Each wall is flat, endless, passes through zero and stands at right angles to its row. A trip goes straight from one point to another. List the walls that it crosses, first one first.

Walls:
(1): [ 13 -36]
(2): [-3 20]
(3): [ 82 -25]
(4): [-15  51]
(5): [-46  37]
(6): [10 16]
(7): [34  5]
(8): [-10 -65]
Trips:
[ 11 -21] to [  1 -47] -> 7
[-80 -35] to [-52   4] -> 1, 4, 2
[34 17] to [-17  51] -> 5, 3, 7

Walls:
(1): [ 11 -60   6  -4]
(2): [ -8   4 -46   5]
(3): [ 35 -25   5  28]
(4): [ 23  13 -50   1]
(5): [-58  10  74  26]
(6): [-51  22  19  24]
(7): [-15  16 -47  27]
Trips:
[-36   8  22  -6] to [-18   2 -43  23] -> 7, 2, 4, 5
[ -1   9 -57 -72] to [27 -1 25  2] -> 7, 1, 2, 3, 4, 5
[-10 -18 -20 -54] to [-48  21 -10  68] -> 7, 6, 1, 5, 4
[  3 -34 -11   8] to [  1  40 -20 -48] -> 3, 1
[ 23 -14 -34   2] to [ 33 -24 -37   5] -> none

Walls:
(1): [ 35 -19  12   4 -15 -22 -22  -3  -9]
(2): [ 11  14  39 -34  68  18  -9   6  18]
(3): [  6  -6   0 -73  10   7 -20 -65  18]
(4): [ -1  -7  10  30 -87  10  -9  27  -5]
(5): [ -7   7 -10 -22 -43  -8 -19   7  -9]
(6): [ 68 -34 -50  -2 -20  27   5  -1   4]
(7): [-23 -16  38  36  -9 -10  10  15  10]
(8): [ 75 -60 -14 -21 -41  17  -2 -35  18]
(9): [-30 -51 -12 -45 -31 -29 -13  63 -33]
Trips:
[  0 -19  14 -10 -75  -4  19 -67  36] to [-35  64   5  20 -42 -65 -21  -1 -18] -> 6, 8, 3, 9
[ -2  14 -77  19 -13  17 -11 -15  -2] to [ 34  63 -54  27 -34  59   6  -6 -34] -> none
[ 16  22  51   8  21  63 -14 -10  12] to [ 34  11  15 -19   1  -4  29 -16 -34] -> 8, 7, 1, 6

Walls:
(1): [-17 -25  37  10  35   6   3  14  26 -31  57 -13]
(2): [-17  18  42  47 -28 -17 -10  32 -20  23 -29  26]
(3): [ 23  34  26 -25  57  27 -77  30 -13 -34 -52   6]
(4): [-34 -20   7  64   8  -9  -2   7 -77 -21   3  36]
(5): [-14  30 -45 -53  22 -24 -17  15 -42  -8  -2 -14]
(6): [ 18 -13   1 -12 -17 -17  24  24  -9  81  14  20]
(7): [ -3 -14   8 -27  -6  -1 -38   3 -39  16 -11  24]
(8): [-18  -9  -4  -4 -31 -55  17  31 -29 -25 -32  28]
Trips:
[-35  -4  22  12 -36  40 -20 -22 -26 -53 -48  44] to [ -6 -17  92   4 -34   4  56 -19  19  -5  42  36] -> 1, 3, 7, 6
[ -1  -6 -36  22  17  -3  26  65  48 -43  18  18] to [ 58  -4  15  10 -12 -17 -11 -50  54  43 -23 -16] -> 8, 6, 1
[-46  33 -25 -24 -32 -38   6   1  12  64  35  37] to [-38 -20 -72 -67  10   4 -21 -31  -9  42 -24   9] -> 2, 8
[ 32 -31 -61 -34  79  46  25 -23 -28  24 -12 -21] to [ 51  33  53 -23  -5  26  15   8  36  30   4  77] -> 5, 2
[ 25   7   1 -33  64  -5 -17 -34 -31 -12   7 -26] to [-17 -22 -14  -7   2   3  35 -16  61  32  -2 -28] -> 7, 3, 6, 5

Walls:
(1): [ 63  22  34 -18 -18  21 -33 -37  33 -13 -15 -33 -80  13  -5  18 -33  55]
(2): [ 10 -31 -25  -6   9   2  44 -14  58 -19 -75  39 -36 -18   5  13 -18   4]
(3): [ 21 -31 -29 -12  46  -1 -17  32  25   0 -29  54 -23  16  62  -1 -20 -30]
(4): [ -1 -50   1  34  14 -72 -23  11  45 -47  -2  32 -24  38  36 -19 -70 -42]
(5): [-41  53 -28 -28  23   8 -27  23  16 -18   7  42  25 -31 -35 -28  24 -53]
(6): [-18 -23  -5   4  15  10 -15  22 -45  41  28  13  53   5 -34  -2 -29  -8]
(7): [ 45 -29  20 -62  17 -23  24 -18  19   1   8 -54  33 -34  -4  -9  -8  30]
(8): [  2  26  43  32 -47 -47  33 -30 -69  10  51  -7  17 -53 -19  -1  12  44]
(9): [  9  41 -19  -3  52   1  52  27  32  38  39  -1 -41  -5  10 -26 -19  10]
(10): [ 37   3 -40  49  46 -15   4 -68 -10  57  15  58  31 -32 -16  17 -11  30]
(11): [ 28 -42  -7  25  -6   8  -3  22 -40 -43  35 -26  17 -13 -36 -30  -4  29]
(12): [-43  80  17  12  13  71 -13 -48 -20  26  24  25  -1  -4 -38 -27  -2 -16]
Trips:
[-28 -10 -23 -34 -18   2  63  40 -20 -32  48 -24  -4  22  17 -12 -24  -5] to [ 19 -32  63  18 -10 -13 -21   7  31 -11  13 -55 -60  13 108   3  12  29] -> 6, 3, 1, 8, 11
[ 33  32 -14  15 -15   5  19 -41 -12 -28  45  63 -23  32  21  58 -51 -17] to [ -7 -17   5 -30 -51  26  42  19  12 -19  -9  56 -37  -5 -31 -53  23 -16] -> 5, 10, 8, 1, 11, 4
[-47  55 -44   2  45 -27  -3  36 -24  -7  12  56  -3 -16 -21   4  60  18] to [-58 -16  69  59 -16  12 -20  71 -17 -36 -46   6  -8 -17  14  -1 -30 -18] -> 10, 4, 9, 11, 8, 12, 2
[ 46  36  33 -15 -24  24   9 -19   9 -17  54  52  30 -26 -27  57  86  26] to [-24  13 -56 -58 -75 -53 -29 -11  29 -28  -2 -36  -1  44 -28  -9  16  -5] -> 11, 10, 12, 8, 4

Walls:
(1): [ -9 -15  33  -1 -58 -33   2  20 -17 -22  48 -14  17 -35  37  -2  43  68
  22 -39   2   0 -15  46]
(2): [  0  13 -28   0  26  -7  20  -6 -54  28 -31 -27  45  16  24  28  11  13
  12   7  -7 -22 -65  26]
(3): [ 17  33  -3  34  10 -11  57   4  70  26 -11  -5  27 -72  46  23  22   2
 -43  12 -25  19  -5 -22]
(4): [-14  18 -16  13 -38   5  43 -18 -28 -44  35  28  -8   6 -43  51  -5 -12
  26   0  48  10 -61 -12]
(5): [ -3 -43   7  34 -11  50   2  -6  12   5 -21  38 -30   5 -45 -10 -10 -10
  37  38 -12 -39 -13  -7]
(6): [  7  -1 -18 -16 -13 -12 -28  62  29  13  -4  67   2   9 -12 -29 -36 -41
  24 -44  -6 -15  41 -23]
(7): [  6  24  39 -17   9  28 -19  42  -1  18  23 -42  -3  65 -26 -40  38 -38
  15 -28 -30   0 -10  -9]
Trips:
[ 24  -1  12 -22  28   7  79  17  27  37 -43 -11 -49  11  33  -1   9   8
 -37  16 -20  77  -6  19] to [-12   5 -30  35 -14 -14  46  18 -28   7 -31  19  -3  45   3  45  32 -64
 -38   6  50  85  58  -1] -> 7, 2, 4, 6
[ 25 -23  -5 -71 -30  27  76   5  13 -66   0  48 -25  -9   2  -8  18  58
 -22  22 -19  14   1 -10] to [ 38 -16 -14 -13 -34  -1   8  47  39  -4  34  28 -66  60  52 -17  -9  38
   3 -68  41  34   2 -21] -> 6, 5, 3, 7
